Rows are points. Each copy is the shape, with its points in the same order, stretched, turned, moved and blurred by noise. Say if it was mirrored as well.

Shape (7 x 2)
[[ 0.26 -0.18]
 [ 0.03  0.46]
 [ 0.39 -0.44]
 [ 0.14  0.00]
 [-0.23 -0.46]
 [ 0.01  0.30]
 [-0.06  0.41]]
Copy 1 (7 x 2)
[[-0.16  0.30]
 [ 0.48  0.11]
 [-0.37  0.38]
 [ 0.03  0.18]
 [-0.74 -0.14]
 [ 0.29  0.13]
 [ 0.40  0.09]]
Copy 1 is: mirrored
Copy 2 (7 x 2)
[[ 0.05 -0.14]
 [-0.18  0.30]
 [-0.03 -0.43]
 [-0.03  0.02]
 [ 0.48 -0.15]
 [-0.11  0.30]
 [-0.03  0.37]]
Copy 2 is: mirrored

Shape (8 x 2)
[[ 0.20  0.31]
 [ 0.65  0.29]
 [ 0.07 -0.04]
 [ 0.35 -0.29]
 [ 0.35 -0.21]
 [-0.22  0.30]
 [ 0.40 -0.31]
 [-0.29 -0.08]]
Copy 1 (8 x 2)
[[-0.04 -0.43]
 [ 0.18 -0.73]
 [ 0.14 -0.04]
 [ 0.44 -0.12]
 [ 0.39 -0.15]
 [-0.24 -0.13]
 [ 0.50 -0.16]
 [-0.04  0.20]]
Copy 1 is: mirrored
Copy 2 (8 x 2)
[[-0.31  0.13]
 [-0.55 -0.05]
 [-0.07 -0.07]
 [-0.10 -0.39]
 [-0.16 -0.30]
 [-0.03  0.41]
 [-0.15 -0.40]
 [ 0.12  0.11]]
Copy 2 is: mirrored
Copy 3 (8 x 2)
[[-0.25  0.23]
 [-0.61  0.28]
 [-0.14 -0.09]
 [-0.36 -0.27]
 [-0.35 -0.21]
 [ 0.08  0.17]
 [-0.37 -0.29]
 [ 0.13 -0.17]]
Copy 3 is: mirrored

Shape (9 x 3)
[[ 0.39  0.44  0.07]
 [-0.05  0.03 -0.14]
 [ 0.21  0.20 -0.07]
 [ 0.11 -0.10  0.04]
 [-0.26 -0.04 -0.23]
 [ 0.13 -0.06 -0.08]
 [-0.24 -0.25 -0.20]
 [ 0.24  0.57 -0.28]
 [-0.51  0.33 -0.23]]
Copy 1 (9 x 3)
[[ 0.52  0.22  0.67]
 [-0.14  0.04  0.13]
 [ 0.15  0.18  0.40]
 [ 0.11  0.28 -0.06]
 [-0.40 -0.09 -0.04]
 [ 0.01  0.25  0.13]
 [-0.39  0.01 -0.26]
 [ 0.10  0.01  0.96]
 [-0.41 -0.63  0.23]]
Copy 1 is: only turned
Copy 2 (9 x 3)
[[ 0.00  0.32 -0.51]
 [-0.14  0.07  0.07]
 [-0.12  0.21 -0.21]
 [-0.36 -0.14  0.02]
 [-0.11  0.02  0.26]
 [-0.33 -0.03  0.00]
 [-0.30 -0.17  0.39]
 [ 0.20  0.68 -0.44]
 [ 0.40  0.27  0.18]]
Copy 2 is: only turned

Shape (7 x 4)
[[ 0.48  0.24 -0.07  0.07]
 [-0.09  0.00  0.26  0.10]
 [ 0.26 -0.22  0.42 -0.40]
 [-0.05  0.38 -0.46 -0.16]
 [-0.22  0.02 -0.57  0.22]
 [ 0.03 -0.19  0.11 -0.50]
 [ 0.04 -0.03  0.09  0.12]]
Copy 1 (7 x 4)
[[-0.45  0.13 -0.25 -0.20]
 [ 0.39 -0.14 -0.24 -0.04]
 [ 0.02 -0.71 -0.52 -0.11]
 [-0.43  0.37  0.15  0.57]
 [-0.02  0.42  0.65  0.30]
 [-0.10 -0.63 -0.12  0.30]
 [ 0.24 -0.03 -0.13 -0.14]]
Copy 1 is: mirrored
Copy 2 (7 x 4)
[[-0.12  0.39 -0.19 -0.34]
 [ 0.08 -0.11  0.01  0.00]
 [ 0.21  0.17  0.47 -0.11]
 [-0.35  0.49 -0.35  0.13]
 [-0.55  0.09 -0.37  0.14]
 [ 0.01  0.25  0.38  0.10]
 [-0.06 -0.01 -0.03 -0.06]]
Copy 2 is: only turned

Shape (9 x 6)
[[-0.08 -0.11  0.17  0.11  0.43  0.11]
 [ 0.37  0.02  0.19 -0.27  0.06 -0.21]
 [-0.04  0.16  0.48 -0.18  0.16  0.41]
 [-0.06  0.15  0.33  0.24  0.18  0.18]
 [ 0.06 -0.02 -0.08  0.33  0.52 -0.21]
 [ 0.22  0.35  0.02  0.12 -0.51 -0.12]
 [ 0.03 -0.16 -0.08  0.12 -0.50 -0.37]
 [-0.01 -0.48 -0.53  0.30 -0.57  0.52]
 [ 0.33 -0.36  0.25  0.16  0.13  0.10]]
Copy 1 (9 x 6)
[[ 0.11  0.15  0.30 -0.18 -0.20 -0.57]
 [ 0.38  0.01  0.31 -0.09  0.21  0.23]
 [ 0.35  0.39  0.24 -0.22 -0.41 -0.21]
 [ 0.18  0.51  0.16  0.01 -0.14 -0.31]
 [ 0.03  0.08  0.22 -0.26  0.14 -0.43]
 [ 0.13  0.39 -0.15  0.35  0.27  0.44]
 [-0.10  0.13  0.16  0.53  0.23  0.15]
 [ 0.20 -0.21 -0.34  0.81 -0.10 -0.35]
 [ 0.54  0.08  0.36  0.16  0.13 -0.18]]
Copy 1 is: mirrored
Copy 2 (9 x 6)
[[-0.11  0.05  0.21 -0.21 -0.08 -0.25]
 [ 0.08 -0.02 -0.38 -0.18  0.36  0.38]
 [ 0.32  0.06  0.37  0.12  0.12 -0.39]
 [ 0.11  0.30  0.19  0.08 -0.25 -0.28]
 [-0.41  0.33 -0.15 -0.25 -0.21  0.01]
 [ 0.32  0.11 -0.33  0.12 -0.36  0.40]
 [ 0.20 -0.12 -0.29 -0.44 -0.38  0.47]
 [-0.10 -0.77  0.62 -0.21 -0.65  0.32]
 [-0.14  0.17  0.28 -0.19  0.11  0.29]]
Copy 2 is: mirrored

Shape (12 x 8)
[[ 0.39  0.00  0.15  0.04 -0.17  0.45 -0.30 -0.42]
 [ 0.69 -0.23  0.07 -0.10  0.19  0.02  0.20 -0.53]
 [ 0.23 -0.03 -0.28 -0.07  0.12  0.19  0.22 -0.02]
 [-0.31 -0.27  0.32 -0.23 -0.12 -0.09  0.02  0.48]
 [ 0.49 -0.14 -0.01  0.18  0.04  0.25  0.08  0.13]
 [-0.12  0.02  0.79  0.00 -0.14 -0.03  0.03  0.32]
 [-0.32  0.08  0.37 -0.43 -0.33 -0.33 -0.22  0.32]
 [ 0.34  0.03 -0.13  0.24 -0.26  0.38  0.26  0.00]
 [ 0.33 -0.11 -0.18  0.13  0.24 -0.06 -0.11  0.20]
 [-0.06  0.37  0.27 -0.25 -0.13 -0.11  0.01  0.54]
 [-0.02 -0.02  0.26 -0.17 -0.51 -0.34 -0.07  0.58]
 [-0.20 -0.07  0.34  0.20  0.04 -0.46  0.09 -0.01]]
Copy 1 (12 x 8)
[[ 0.25 -0.16 -0.01 -0.61  0.36  0.37 -0.14  0.40]
 [ 0.55 -0.26 -0.34 -0.10  0.09 -0.05 -0.62  0.18]
 [ 0.18 -0.16  0.21  0.21  0.05  0.08 -0.04  0.14]
 [-0.38  0.34 -0.01  0.19 -0.14 -0.12 -0.01  0.13]
 [ 0.08  0.00  0.09  0.17  0.20  0.46 -0.46  0.12]
 [-0.44  0.27 -0.22  0.02  0.33 -0.12 -0.27  0.11]
 [-0.26  0.53  0.05 -0.07  0.05 -0.36  0.26  0.04]
 [ 0.10 -0.17  0.01  0.28  0.44  0.55 -0.03  0.13]
 [ 0.03  0.08  0.32  0.02 -0.11  0.32 -0.38 -0.11]
 [-0.31  0.41  0.33  0.28  0.31 -0.23  0.08  0.02]
 [-0.25  0.68 -0.02  0.34  0.20  0.08  0.01 -0.13]
 [-0.25 -0.06 -0.32 -0.05  0.07 -0.13 -0.07 -0.34]]
Copy 1 is: mirrored
Copy 2 (12 x 8)
[[ 0.27  0.13  0.06 -0.52 -0.02 -0.43 -0.05  0.01]
 [ 0.77 -0.28 -0.11 -0.43  0.02 -0.38 -0.53  0.06]
 [ 0.13 -0.35 -0.13 -0.20  0.39  0.12  0.01 -0.10]
 [-0.25 -0.02  0.58 -0.12 -0.21  0.34  0.19  0.40]
 [ 0.47  0.02 -0.28 -0.35 -0.04  0.02  0.17  0.06]
 [-0.26  0.02  0.51 -0.38 -0.77  0.10 -0.08  0.13]
 [-0.55  0.12  0.68 -0.06 -0.16  0.44 -0.29  0.33]
 [-0.01 -0.12 -0.53 -0.45  0.13 -0.10  0.21  0.10]
 [ 0.42  0.04 -0.10  0.11  0.13  0.24  0.01 -0.03]
 [-0.44  0.02  0.31 -0.20 -0.16  0.64 -0.20 -0.11]
 [-0.35  0.27  0.13 -0.15 -0.16  0.52 -0.02  0.54]
 [-0.29 -0.18  0.19  0.31 -0.42  0.05 -0.34  0.11]]
Copy 2 is: mirrored
Copy 3 (12 x 8)
[[-0.29  0.23  0.09  0.00 -0.28 -0.07 -0.52 -0.34]
 [ 0.05  0.20 -0.17  0.37 -0.35 -0.29  0.19 -0.41]
 [ 0.03 -0.35  0.03  0.14 -0.16 -0.04  0.11 -0.32]
 [ 0.08 -0.64 -0.08  0.09  0.07  0.14  0.10  0.74]
 [ 0.28 -0.40 -0.02  0.06 -0.18  0.06 -0.30 -0.05]
 [ 0.11 -0.12 -0.08  0.43  0.00  0.52 -0.26  0.99]
 [-0.25 -0.27 -0.26  0.35  0.40 -0.06  0.10  0.78]
 [-0.08 -0.41 -0.03  0.08 -0.38  0.34 -0.39 -0.27]
 [ 0.31 -0.33 -0.08  0.01  0.18 -0.14  0.07 -0.06]
 [ 0.09 -0.49 -0.06  0.56  0.41  0.22 -0.08  0.73]
 [ 0.03 -0.62 -0.43  0.28  0.36 -0.01 -0.16  0.82]
 [-0.01  0.22 -0.40  0.32  0.03  0.38  0.35  0.51]]
Copy 3 is: mirrored

Shape (11 x 8)
[[ 0.29 -0.05 -0.09  0.12 -0.07  0.60 -0.28  0.33]
 [ 0.55  0.31 -0.06 -0.10 -0.16  0.34  0.34 -0.38]
 [ 0.41 -0.38  0.04  0.21 -0.15 -0.24 -0.03 -0.34]
 [ 0.20 -0.10 -0.35  0.34  0.16  0.39 -0.41  0.18]
 [ 0.30 -0.03  0.24  0.32 -0.25 -0.24  0.16 -0.39]
 [ 0.15 -0.38  0.16 -0.26  0.12 -0.06 -0.53  0.05]
 [-0.20  0.37 -0.42  0.36 -0.18 -0.19  0.24  0.04]
 [-0.28  0.37 -0.04  0.37  0.31 -0.03 -0.31 -0.39]
 [-0.07 -0.30  0.13  0.20  0.36  0.14  0.26  0.12]
 [ 0.07 -0.27 -0.09 -0.25 -0.20 -0.19 -0.21 -0.01]
 [ 0.51 -0.26  0.07  0.31  0.20  0.00  0.05  0.32]]
Copy 1 (11 x 8)
[[ 0.15 -0.33 -0.43  0.47  0.12  0.41 -0.11  0.25]
 [ 0.87  0.36 -0.22 -0.02 -0.03 -0.09 -0.09  0.47]
 [-0.12  0.41 -0.14 -0.09 -0.34 -0.12  0.29 -0.27]
 [-0.19 -0.01 -0.46  0.42  0.29  0.45 -0.12  0.13]
 [ 0.28  0.36  0.02 -0.29 -0.21 -0.09  0.47  0.09]
 [-0.22 -0.05  0.13  0.03 -0.35  0.34 -0.17 -0.57]
 [ 0.07  0.26  0.08  0.06  0.82 -0.06  0.25  0.56]
 [ 0.11  0.32  0.20 -0.30  0.41  0.69  0.04  0.23]
 [-0.41 -0.15 -0.21 -0.10  0.00 -0.01 -0.13  0.51]
 [-0.16  0.14  0.35  0.11 -0.05 -0.01  0.00 -0.34]
 [-0.13 -0.24 -0.62  0.07  0.03 -0.10  0.06  0.06]]
Copy 1 is: only turned
Copy 2 (11 x 8)
[[-0.07 -0.77 -0.24 -0.06  0.34 -0.10  0.23  0.05]
 [ 0.44 -0.19  0.14  0.24  0.32  0.10  0.08  0.40]
 [ 0.01  0.19 -0.26  0.09 -0.25 -0.39  0.02 -0.13]
 [-0.14 -0.58 -0.31 -0.02  0.05  0.11  0.48 -0.06]
 [-0.04  0.32 -0.14  0.11 -0.21 -0.34  0.01  0.30]
 [-0.10 -0.02 -0.24 -0.05  0.35 -0.32  0.30 -0.45]
 [-0.40  0.16 -0.05 -0.05 -0.23  0.39 -0.02  0.35]
 [-0.34  0.17 -0.02  0.18 -0.07  0.20  0.75  0.30]
 [ 0.22  0.14 -0.45 -0.47  0.08 -0.02  0.38  0.11]
 [-0.16  0.09 -0.01 -0.08  0.19 -0.20  0.01 -0.29]
 [ 0.12  0.00 -0.78 -0.12  0.09 -0.20 -0.04 -0.06]]
Copy 2 is: only turned
Copy 3 (11 x 8)
[[-0.20  0.18 -0.06  0.37 -0.04  0.20  0.15  0.46]
 [ 0.34 -0.37 -0.68  0.24  0.22  0.00 -0.23  0.41]
 [-0.06 -0.10  0.33  0.13  0.33 -0.39 -0.20 -0.09]
 [-0.34  0.35 -0.01  0.34 -0.15  0.31 -0.23  0.23]
 [ 0.43 -0.24  0.21  0.02  0.22 -0.29 -0.16  0.09]
 [-0.55 -0.05  0.35  0.06  0.42 -0.15  0.21 -0.15]
 [ 0.46  0.32 -0.27  0.26 -0.43  0.36 -0.09 -0.18]
 [ 0.08 -0.18 -0.35 -0.26 -0.41  0.43 -0.22  0.05]
 [-0.08  0.59 -0.31 -0.14  0.10  0.00  0.30  0.24]
 [-0.26 -0.03  0.22  0.27  0.20 -0.17  0.18 -0.24]
 [-0.10  0.58  0.19  0.23  0.50  0.07 -0.04  0.19]]
Copy 3 is: mirrored
Copy 4 (11 x 8)
[[ 0.26  0.74  0.49  0.06 -0.26  0.33 -0.11  0.14]
 [ 0.65  0.32 -0.34  0.72  0.21  0.26  0.45  0.25]
 [ 0.60 -0.24 -0.06  0.10  0.16  0.48  0.12 -0.28]
 [ 0.28  0.24  0.76 -0.01 -0.15  0.15 -0.27  0.20]
 [ 0.64 -0.29 -0.36  0.31 -0.03  0.26 -0.03  0.01]
 [ 0.23  0.19  0.30 -0.56 -0.01  0.18  0.01 -0.60]
 [-0.07 -0.33  0.07  0.40 -0.07 -0.18 -0.66  0.32]
 [ 0.50 -0.29  0.34 -0.28 -0.17 -0.54 -0.42  0.42]
 [-0.38 -0.35  0.38 -0.15 -0.45  0.11  0.13  0.12]
 [ 0.10  0.03  0.08 -0.23  0.36  0.25 -0.16 -0.35]
 [ 0.10  0.17  0.36  0.37 -0.55  0.32  0.02 -0.12]]
Copy 4 is: mirrored
